Rows are points. The points of each table are mixes of a few directions, plus a little noise. How many directions does each table use, and how many do they share? Where both have some left over, give the other angles between the two spaces (their principal angles), to ten degrees, smallest first.
In the rows, zero is written as 128.

First:
[[129 136 123]
 [116  29 193]
 [132 160 107]
 [136 190  87]
 [132 158 108]
 [124  94 151]]
Second:
[[121  72 165]
 [123  92 152]
 [125 107 142]
 [140 224  65]
 [125 102 145]
 [133 172 100]]
Directions: first 1, second 1, shared 1

First (6 x 4):
[[149 156  65 207]
 [ 99  58 103 177]
 [115 102 139 118]
 [132 136 132 120]
 [143 169 164  70]
 [132 145 164  75]]
Second, 7 rows:
[[ 89  51 154 107]
 [156 185 108 141]
 [ 98  70 148 113]
 [179 227  92 155]
 [120 111 136 123]
 [105  85 144 117]
 [149 166 115 138]]
Directions: first 2, second 1, shared 1

First:
[[126  82  71 134  92 187]
 [ 67 197 118 119  59 133]
 [160 106 175 147 197  77]
 [157 108 113 100 162 158]
 [184  98 149 130 139 111]
 [ 48 186 137 150 106 101]
 [154 118 133 116 143 131]]
Second:
[[ 73 179 126 109 155 129]
 [191  68 132 149  98 126]
 [212  49 134 156  87 125]
 [159  98 130 138 113 127]
 [136 121 128 130 124 128]
 [ 39 212 123  98 172 130]
 [156 101 130 137 115 127]
 [ 57 195 123 105 162 131]]
Directions: first 4, second 1, shared 1

First (9 x 8):
[[132 132 107 148  85 155 139 183]
 [128 128 126 130 125 130 129 132]
 [120 118 173  84 224  66 102   7]
 [132 133 102 153  75 162 143 196]
 [124 122 156 101 186  90 112  54]
 [124 123 148 108 172 100 116  73]
 [127 126 135 121 142 119 124 110]
 [134 135  97 158  63 170 145 210]
 [132 133 105 150  81 159 141 188]]
Second (7 x 8):
[[165 124  58 125  97 151  94 175]
 [123 122 153 100 180 100 112  64]
 [100 125 114 224  30 157 186 172]
 [110 156 184 112 163  96 160 116]
 [148 159 109 116 139  85 129 136]
 [110  93 160 112 165 139 106  67]
 [138 118 116 108 121 164 109 163]]
Directions: first 1, second 4, shared 1

First:
[[133 135 133 147 112 125  98 128 129]
 [176 174 124 166 128 130 140  51 132]
 [ 60  74 125  56 149 127 141 227 126]
 [ 86  67 130 113 126 140 144 163 125]
 [199 190 137 219  80 122  48  54 123]
 [155 110 104 117 160 164 165 119 105]
 [ 57  90 149 100 122 108 159 157 156]
 [153 185 120 106 149 110 125 122 133]]
Second, 10 rows:
[[150 109 129 122 114 115 154  98 102]
 [178  81 130 112  96 100 191  58  69]
 [117 138 129 132 135 133 115 144 141]
 [ 93 162 126 140 151 148  81 179 171]
 [181  78 130 112  95  99 196  52  63]
 [165  92 129 116 104 108 177  75  84]
 [ 53 198 126 151 174 168  33 234 217]
 [134 123 128 127 123 124 137 120 120]
 [118 137 127 132 135 135 113 144 141]
 [ 94 161 127 139 150 148  82 178 170]]
Directions: first 4, second 1, shared 0; angles 50

First:
[[154  83 132 161 103 119 140 110 118 137 180]
 [119 163 107 147  88 106  72 132 116 131 109]
 [129 122 148  85 179 130 160 147  93 107 139]
 [121 130 107 126 116  95  61 172  91 122 135]
 [132  47 126 116 163 127 117 184 134 126 171]
 [119 177 133 153 104 128 144 113 166 136  95]
 [115 173  90 128  86 165  80  45 137 144  55]
 [135 127 179 109 189 156 249 118 168 120 138]]
Second, 11 rows:
[[129 174 143 123 129 108 146 131  96 113 128]
 [101 114 114 117 153 136  94 183 173 132  96]
 [111 104 114 124 141 139 102 156 165 135 111]
 [142 212 157 124 121  90 175 110  59 100 137]
 [166  48 118 161  90 160 139  44 126 153 179]
 [141 223 161 119 124  85 172 117  57  98 135]
 [110 107 115 123 141 139 102 156 165 135 110]
 [119 156 131 119 138 116 129 150 124 120 116]
 [170 144 146 145  93 120 177  52  66 124 173]
 [ 92  48  91 123 154 165  64 184 222 154  94]
 [129  80 112 135 125 149 110 124 160 143 130]]
Directions: first 5, second 2, shared 2

First:
[[162 170 116 117 100 143 146 100  84  66  82 105  56 118]
 [133  94 145  99 109 102  99  97 147 117 161  90 145 143]
 [146 171 135 121 115 138 141 159 120 139 114 143 136  77]
 [159 179 131 110 115 150 138 149 113 126  87 133 122  80]
 [ 82  39 144 138 126  71  96  90 168 138 233 105 167 192]
 [183 150 146  59  91 132 101 109 131 104  88  76 130  91]
 [158 193 123 127  97 141 159 132  87  89 103 130  78  86]
 [ 90 134 108 191 149 128 166 145 108 133 153 174 105 147]
 [ 68  66 131 164 201 129 109 189 193 241 164 188 235 149]
 [ 99  85 105 157 179 145 125 108 131 133  97 136 106 196]]
Second:
[[131 105 180 187 124 159 107 117  97  91  34 103 149  81]
 [140 165 116 101 121 169 131  80 146 140 123 157 149 185]
 [134 123 101  88 144 128 127 161 132 146 180 128 107 141]
 [112  78  53  58 185  68 125 177 168 176 214 115  73 183]
 [153 178 183 164  88 215 122  75  99  95  50 147 180 112]
 [110  69 136 158 151  82 117 168 117 118 111  89 104  84]
 [124 103 115 117 138  83 133 210 111 132 200 107  88  75]
 [152 177 175 157  93 215 122  64 108 101  48 150 181 131]
 [113 143 108 123 121  87 147 100 157 142 150 145 129 158]
 [113 139 112 128 117  76 149 127 145 138 169 138 120 130]]
Directions: first 4, second 4, shared 1; angles 50, 80, 90

First, 11 rows:
[[150  83 126 102 151  93 160  82 107 107 169 127  84  96  73  75 183 120]
 [138  89 142 139  95 130 123 154 127 131 102  81 114 134 113 152 121 134]
 [167 159  85 100 150 108 148 122 148 103 191 156  76 107 194  68 211  77]
 [122 125 188 150 108 120  83 163 129 169  81 108 156 154 123 161  94 181]
 [128 126 114 194  75 144  98 194 132 168  63  80 153 192 153 175 102 154]
 [142 106 180 103 106 133  91 191 137 147  82  98 116 144 155 156 118 147]
 [116 149  87 153 144 125 163  68 127 105 176 151 138 100 104 112 130 103]
 [ 89 193 101  84 214 127 141  63 104 137 157 242 172 141 123  69 132 140]
 [123 120  97  61 148 171 141 156 118 112 103 148 113 147 157 124 129 100]
 [110 128 135 130 119 152 135 122 135 111 125 119 143 108 118 165  84 116]
 [122 134 153 191 104 104 127  92 145 122 159 102 144  88  95 153 104 136]]
Second, 9 rows:
[[ 97 102 142 166  75 181 154  71  74  71  93 171  62  90 219 116 141 248]
 [146 142 119 105 159  97 112 163 159 162 149 102 167 150  75 135 122  56]
 [136 135 124 119 140 115 122 141 141 141 136 117 144 137 106 131 124 100]
 [142 140 121 111 152 105 117 153 152 154 144 110 156 146  89 133 123  76]
 [106 110 137 156  91 165 146  88  91  90 105 158  83 103 191 121 134 211]
 [159 153 114  90 182  75 101 184 182 185 163  85 194 168  38 139 117   7]
 [109 112 136 151  96 159 145  94  96  94 107 154  90 106 182 120 135 200]
 [132 131 125 123 133 123 126 133 133 134 132 123 134 132 118 129 127 115]
 [126 124 130 132 124 134 129 123 123 122 125 131 123 125 135 127 128 138]]
Directions: first 6, second 1, shared 0; angles 90

First:
[[138 165  90  69 158 103 157  85 120 126 135 117 159  69 137  65 150 148
  183 172]
 [174 130 183 143  73 121  16 105 137 169 137 180 130 156 153 133 134 143
   96  56]
 [ 96 143 108 126 140 109 162 168 133 113 132 120 113 123 117 116 112 134
  155 162]
 [171  97 127 111 152 179 141  36 106 135 107 103 171 109 131 141 164 106
   94 111]
 [103 154 139 152  86  78 132 249 156 109 115 147  81 115 130 116 110 165
  191 140]
 [102  89 144 165 137 166 100 108 119 140 153 129 117 213 109 186 100  85
   35  99]
 [118 117 100 117 159 144 190 121 117 109 114  96 137 106 117 128 135 117
  138 159]
 [164 140 123 101 127 124 135 102 125 129 110 127 153  79 144 100 159 145
  165 128]
 [ 85 114 137 167 120 130 123 182 137 123 142 134  93 185 113 164  93 112
   93 124]]
Second:
[[119 115 154  99  72  75  69 231 109 168 181 152 101 127 200  40  41 164
  180 134]
 [134 127 114 143 161 165 162  71 134 109 100 111 145 132  90 176 170 104
   92 122]
 [135  79 116 144 175 207 178  46 109 114 100  85 155 150  97 197 158  75
   53 119]
 [133 110 116 142 162 175 164  68 126 112 103 104 146 137  97 179 163  96
   83 123]
 [128 144 125 130 128 118 126 129 137 124 124 134 126 123 121 128 138 135
  136 130]
 [129 140 124 132 133 126 133 118 137 121 120 131 129 125 116 136 144 129
  129 129]
 [123  82 151 106  94 118  93 192  94 165 171 128 114 139 189  74  49 136
  140 128]
 [123 214 128 123  96  46  93 180 171 119 132 177 107  98 124  85 145 183
  205 138]
 [127 175 123 132 122  96 123 133 154 115 118 149 123 112 112 124 155 149
  157 133]
 [129  94 130 128 137 157 137 113 110 133 130 111 135 139 134 140 116 108
  102 124]]
Directions: first 4, second 2, shared 1; angles 70

First, 8 rows:
[[111 141  80 103 122 133 136 130 166 141 118 129 151 112 105 147 143 165
   93 122 125 110 142 111]
 [104 136 155 119 132 129  70 129 113 133 150 125 155 149  69 186 167 152
   99 146  79 111 121 126]
 [ 97 167 112 104 124 170  88 120 145 144 163 153 143 147  84 173 152 142
  128 127 120 169 107 121]
 [144 102 152 160 124 119 146 119 103 112 113 128 104 133 171  93  95  86
  158 129 152 140 126 140]
 [116 106 127 139  99 102 116 110 160 138 122 129 141 155 136 128  96 114
  150 121 135 140 127 139]
 [196 108 172 116 114  72 150 142 155 130 145 120  66 134 211  43  47  76
  232  88 149 140 119 211]
 [128 135 132 150 162 136 157 142  97 132 126  99 151 123 106 123 162 150
  104 144 116 131 122  73]
 [126 130  92 135 148 164 163 134  85  93  86 140 114  73 139 131 160 139
   59 145 146  86 159 103]]
Second, 8 rows:
[[132 140 102 123 134 140 157 134 144 139 126 122 135 116 132 109 125 141
  129 122 146 145 128 110]
 [104 115 117 160 140  93 138 113 132 126 127 155  72 156 171 110 124  84
  166 114 127 128 122 108]
 [101 103 145 161 131  86 101 109 112 114 129 157  73 162 157 134 127  80
  156 125 109 110 124 133]
 [103 107 137 160 136  91 112 112 118 118 128 156  74 161 162 127 127  80
  158 122 114 117 124 126]
 [104 106 145 157 131  92 103 111 113 116 127 153  81 157 155 133 127  86
  151 126 110 113 125 132]
 [185 178 106  53 114 214 165 167 152 153 128  65 249  53  50 134 132 236
   58 143 160 153 137 136]
 [130 121 148 123 121 129 103 127 115 121 128 127 136 130 115 146 131 131
  117 137 116 116 130 147]
 [160 156 119  85 118 178 144 149 138 140 127  92 197  85  82 134 129 188
   87 137 144 140 133 136]]
Directions: first 6, second 2, shared 1; angles 50

First (9 x 32):
[[134 146 107 119 172 149 100  97 119 157 136 114 132 123 145 113 125 119
  123 116 138 155 143 148 127 133 136 141 142 134 115 125]
 [100  58 149 135  78 131 162 149 129 107 117 138 109 101 137 149 136 155
  131 137 106 115 148 110 109 120 119 148 126 130 159 134]
 [148 126 160 113 102 135 142 228 134 117 111 171 114 137 139 154 111 167
  138 144 103 118 150 155  89 153 114 134 143 126 162 125]
 [155 200  96 131 169 110  97 125 127 146 137 132 170 168 113 116 122  77
  142 113 170 141 103 171 137 102 129 114 149  80 104 119]
 [108 110 108 147 136 119 121  81 125 133 140 105 140 115 132 109 146 105
  131 114 146 144 131 125 146 103 137 133 131 123 120 129]
 [103 111 100 119 176 161 106   7 114 159 144  74 116  94 143 103 136 117
  101 115 130 152 132  95 152 131 144 145 112 166  94 133]
 [169 193 132  93 121 125 140 199 134 120 103 186 149 187  88 182  91 110
  140 145 135  84  74 154  92 117  97 121 133  54 129 121]
 [114 124 117 134 160 140 109  37 124 142 147  75 113 101 136  88 142 130
  102 120 126 147 131  86 170 150 152 117 101 192  96 133]
 [122  83 183 161  35  83 174 230 149  69 116 159 114 126 119 138 143 173
  144 148 101  97 139 108 129 143 123 100 114 148 173 132]]
Second, 9 rows:
[[137 158 139 136 130 117 130 146 139 147 114 162 141 141 119 148 114 126
  127  98 141 137 133 168 111 140 138 134 137 122 123 115]
 [110  79 112 111 129 149 127  95 109  94 149  65 103 107 147  92 150 132
  128 179 109 113 116  55 162 108 110 120 112 141 134 152]
 [138 142 136 140 120 111 131 155 133 145 118 164 149 144 120 143 121 131
  135 105 138 132 135 170 109 130 133 138 137 113 128 114]
 [103 101 115  95 160 173 122  55 121  89 151  37  72  89 148  94 140 120
  105 178 107 116 107  27 175 131 119 101 103 166 128 161]
 [135 149 135 134 129 122 128 138 137 140 119 150 135 136 123 142 119 125
  126 108 136 135 132 154 115 140 137 129 133 124 125 120]
 [153 191 151 150 126  99 129 172 152 171  98 209 164 158 104 176  98 121
  129  59 154 147 143 225  88 153 151 141 151 111 118  97]
 [120  58 106 129 101 127 132 136 104 105 151  99 135 122 141  90 158 144
  148 176 112 111 125  87 142  86 103 139 117 115 143 140]
 [152 171 144 154 114  94 132 184 143 168 103 210 169 161 107 167 108 130
  138  72 150 144 145 221  86 139 142 147 150 101 122  98]
 [107 100 117 104 148 162 123  74 118  93 147  54  86  96 146 100 142 124
  113 172 110 120 110  46 165 125 119 108 111 156 131 155]]
Directions: first 5, second 2, shared 0; angles 30, 50

First (9 x 32):
[[104 119 116 130 122 128 120 152 120 151 140 114 115 145 149 108 119 135
  152 149 134 109  96 142 148 139 148 117 160 104 133 119]
 [131 144 121 177 123 123 168  96  97 145 176 151 115  88 171 127  88 143
  146 201 140 117  85 104 126 152 145 144 135  92  70 123]
 [104 140 130  95 125 163 132 161 110 152  75 130 129 118  76 138 108 146
  169 128 170  86  80 112 133 171 177 145  93  72  81 117]
 [121  99 159 152 134 171  94 181 149 138 127 132 151 150 180  96 125 121
  117 156  95 130 125 106  86 135 109  97 180 144 128 132]
 [108 134 130  64 115 113 134  88  93  78 137 100 103 118  80 147 155 125
  141  59 131 176 169 175 160  72 134 176 102 101 163 126]
 [151 121 126 204 136 161 147 145 173 156 121 180 171 128 163 155 142 162
   77 129 126  93  83  47  65 176 134  99 150 155  61 157]
 [115 125 122  80 131 118  96 161 136 135  85 100 116 157  88 111 129 110
  153 110 139 114 138 162 158 130 130 118 111 133 173 114]
 [164 142 152  96 142 137 129 113 149  98  74 144 161 106  69 154 132 107
  102  98 125 142 180 108 104 123  96 140  54 163 127 136]
 [154 125  95 151 123  42 135  53 130  94 215 102  93 143 178 119 154 100
   98 122  89 187 193 193 175  55  75 122 165 189 218 126]]
Second:
[[128 125 123 115 150 149 124 139 154 132 126 126 119 142 152 117 143 119
  106 114 125 127 133 104  96 143 106 118 127  92 129 128]
 [143 139 143  95 156 111 139 138 130  98 112 134 148 181 125 116 126 131
  120 133 100 118 146 138 123 162 122 119 133  96 153 138]
 [ 87 133 119 153  42 179 155  39  67  74 163 115 194   7 118 203  89 174
  150  68 112 141 121 212 192 101  54 132 170 238 144 133]
 [143 111 130 113 127  65 128 148 119 135 140 120 112 166 112 118 138 120
  148 189 131 111 114  88 114 132 211 134 111 130  96 132]
 [122 165 147 143 131 163  90 150 143 162  99 158 131 142 153 101 118 131
   80 114 134 137 110 147 143 130 104 142 103 103 164 161]
 [115 123 121 158  98 127  77 162 145 206 144 133  84 116 159 106 146 114
  101 169 171 128  69  64 107 101 193 151  78 131  85 152]
 [125 120 117 175 116 129 134 114 116 150 123 128 105  76  95 142 118 122
  168 118 160 147 138 156 163  80 128 136 137 168 116  90]
 [160 108 124  73 202 101 178 134 150  68 116 110 130 194 110 121 146 113
  151 120  92 114 192 116  86 175 105  92 163  67 138  90]]
Directions: first 6, second 5, shared 0; angles 50, 60, 60, 90, 90

First (11 x 32):
[[118 130 107 101  85 127 181 130 148 137 102 134 152 177 147  87 136 129
  143 115 170 122 126 163 170 163 182 139  98 133 129 108]
 [ 96 178 150 117 118 124 137  94 125 139 117 137 132 136 133 135 119  99
  123 109 115 130 143 145 126 173 132 135 146 152 135 140]
 [145  91 130 128 155 104 106 120 134 156 147 103 120 115 111 135 115 133
  117 157 121 107 133 108 111 101 107 136 132 114 126 144]
 [127 132 112 113 116 147 138 125 123  97 116 150 130 121 135 129 131 141
  144 117 136 143 136 145 133 119 132 129 120 132 136 127]
 [114 148 118 127 118 163 138 120 116  70 108 157 120 108 137 142 139 137
  140 104 128 158 139 152 125 120 122 115 123 131 143 115]
 [152 106 106 129 128 145 117 155 117 102 136 141 126 114 129 128 132 152
  142 131 133 140 120 119 132  91 123 124 119 124 123 129]
 [145  81 119 129 147 114 118 126 137 136 134 111 120 117 116 130 126 141
  123 153 133 114 131 119 118  97 113 131 121 108 130 131]
 [124 127 157 123 144  77 117 107 143 206 148  92 133 149 114 124 105 100
  107 150 115  86 130 110 120 157 127 147 146 132 120 152]
 [132 148 137 147 131 143 109 151 113 118 140 136 126 120 130 138 133 123
  127 120 111 141 113 110 127 128 121 117 142 136 119 127]
 [131 131 120 119 134 143 115 120 113  99 128 148 121 101 126 147 126 140
  136 123 119 142 138 131 117 105 111 128 134 134 134 141]
 [122 134 154 178 132 120 132 160 142 148 135  97 125 153 132 114 145 112
  106 130 123 121 103 111 131 158 139 107 125 108 115  92]]
Second, 10 rows:
[[150 124 126 116 150 118  90 121 136 130 142 131 113 131 136 127 107 134
  123 138 111 140 119 117 144 112 128 151 137 137 134 155]
 [136 124 118 127 129 126 119 122 145 127 132 136 121 123 122 126 122 129
  107 141 122 136 126 124 141 121 124 136 115 133 142 115]
 [143 118 101 131 121 125 122 112 178 121 132 147 114 113 111 125 121 128
   70 165 120 144 125 122 159 114 115 137  88 138 167  75]
 [126 125 117 133 117 131 140 124 145 125 126 135 129 121 119 126 133 125
  107 139 130 130 129 129 134 128 123 124 108 128 141  98]
 [152 129 159 102 183 111  57 134  80 141 149 112 116 151 165 130  92 142
  192 102 107 131 115 116 124 113 145 161 199 134  90 249]
 [125 127 119 134 117 130 138 124 143 125 125 133 128 122 119 127 133 126
  111 137 130 130 130 129 133 127 124 124 111 128 139 101]
 [129 126 121 130 122 129 131 125 139 126 127 133 128 124 121 127 129 127
  114 137 128 131 129 127 133 127 125 127 116 130 137 110]
 [115 131 132 134 117 134 148 134 117 127 121 123 137 128 127 130 140 125
  138 117 138 120 133 134 116 138 130 114 128 123 120 120]
 [100 136 138 139 107 139 169 141 103 128 113 117 148 131 127 131 153 121
  153 104 147 111 138 141 101 149 132 102 133 115 108 119]
 [101 138 146 136 115 138 162 144  93 130 116 113 147 134 132 131 151 123
  166  98 147 110 137 140  97 148 135 104 144 115 100 137]]
Directions: first 5, second 2, shared 0; angles 40, 70
